Rows are points. The points of each table are mixes of a few directions, plus a little noise. How many directions does each table use, and how many do they share? Where both have some left over, give the other angles between the two spaces (their principal angles), to ten degrees, smallest first.

First (7 x 2):
[[  6 -17]
 [ 12 -32]
 [-27  69]
 [-22  59]
 [ 20 -51]
 [-11  28]
 [ 21 -56]]
Second (7 x 2):
[[ 37 -95]
 [-30  77]
 [ -4  10]
 [  3  -6]
 [  2  -4]
 [  3  -7]
 [-10  27]]
Directions: first 1, second 1, shared 1

First (6 x 3):
[[-15  11 -52]
 [  5  -3  15]
 [ 14  -9  43]
 [-25  18 -81]
 [ 29 -20  95]
 [ -6   4 -21]]
Second (6 x 3):
[[ -2   8  58]
 [-28  28 -11]
 [  6   2  80]
 [-14  12 -34]
 [-12   9 -40]
 [ 50 -58 -54]]
Directions: first 1, second 2, shared 1

First (8 x 4):
[[ 33  60 -72  33]
 [ 15 -16  32   5]
 [ 52  52  -9  78]
 [  9 -53  80 -10]
 [-49   6 -21 -14]
 [ 12 -34 -16 -63]
 [-29   5 -28 -19]
 [-44 -22  33 -10]]
Second (6 x 4):
[[-24 -44  18 -54]
 [ 36  41 -37  34]
 [-11 -41   0 -64]
 [-23  25  43  73]
 [ 52  33 -63   2]
 [-30 -14  39  10]]
Directions: first 3, second 2, shared 2

First (6 x 4):
[[-53  20  52 -24]
 [-53  18  19 -21]
 [  3  22  12   7]
 [ 88  14 -14  46]
 [-49 -40 -65 -26]
 [ 63 -34  -4  19]]
Second (6 x 4):
[[ 12  -6  13   3]
 [ 73 -78   6   9]
 [-76  62 -33 -11]
 [ 58 -38  42  10]
 [-19   6 -26  -4]
 [-50  52  -3  -7]]
Directions: first 3, second 2, shared 2

First (7 x 6):
[[-13  13  24   9 -10  13]
 [  1  31 -18 -32 -27 -50]
 [  1 -55 -59 -40  20 -45]
 [  2  -6 -26   2  34  36]
 [ 29  30  45  50  -3  41]
 [ -2  11  38   7 -37 -28]
 [-18 -25  -4   3  23  31]]
Second (7 x 6):
[[  2   2   1   9   2  -6]
 [ -5  -5  -2 -21  -4  14]
 [-12 -13  -6 -53 -10  36]
 [ 12  14   6  56  11 -38]
 [ 16  18   8  71  14 -48]
 [  7   8   4  32   6 -22]
 [-21 -23 -11 -95 -19  64]]
Directions: first 4, second 1, shared 0; angles 50

First (9 x 8):
[[ 15   6  -1 -11  -4 -25  16  -2]
 [ -6 -31 -14  22  47  75 -23  -2]
 [  2   4  31 -23 -15 -54 -11  -1]
 [ 24  -1 -22  -8   0 -11  23 -16]
 [-43 -14  21  21  -4  39 -59   1]
 [-19  29   4  15   3  21  27  43]
 [  9  22 -15   2  -4  -2  42  16]
 [ 31 -28 -41  -4 -10   3  -5 -55]
 [-12  13  39 -16 -14 -46 -12  16]]
Second (8 x 8):
[[ 12 -29 -24  -1  -5  12 -27 -43]
 [ 12 -23  21  -2  61  15  -3  15]
 [ 16   6   5 -12   7 -25  22   6]
 [-31   7 -45  23 -95  18 -34 -49]
 [  8  -2  20  27  -7 -30  34   0]
 [-15  33  -7 -37   5  14 -11  34]
 [ -5  20  -1 -22   5   1   1  23]
 [  5 -13  30  24  30  -5  19  14]]
Directions: first 4, second 4, shared 3; angles 90
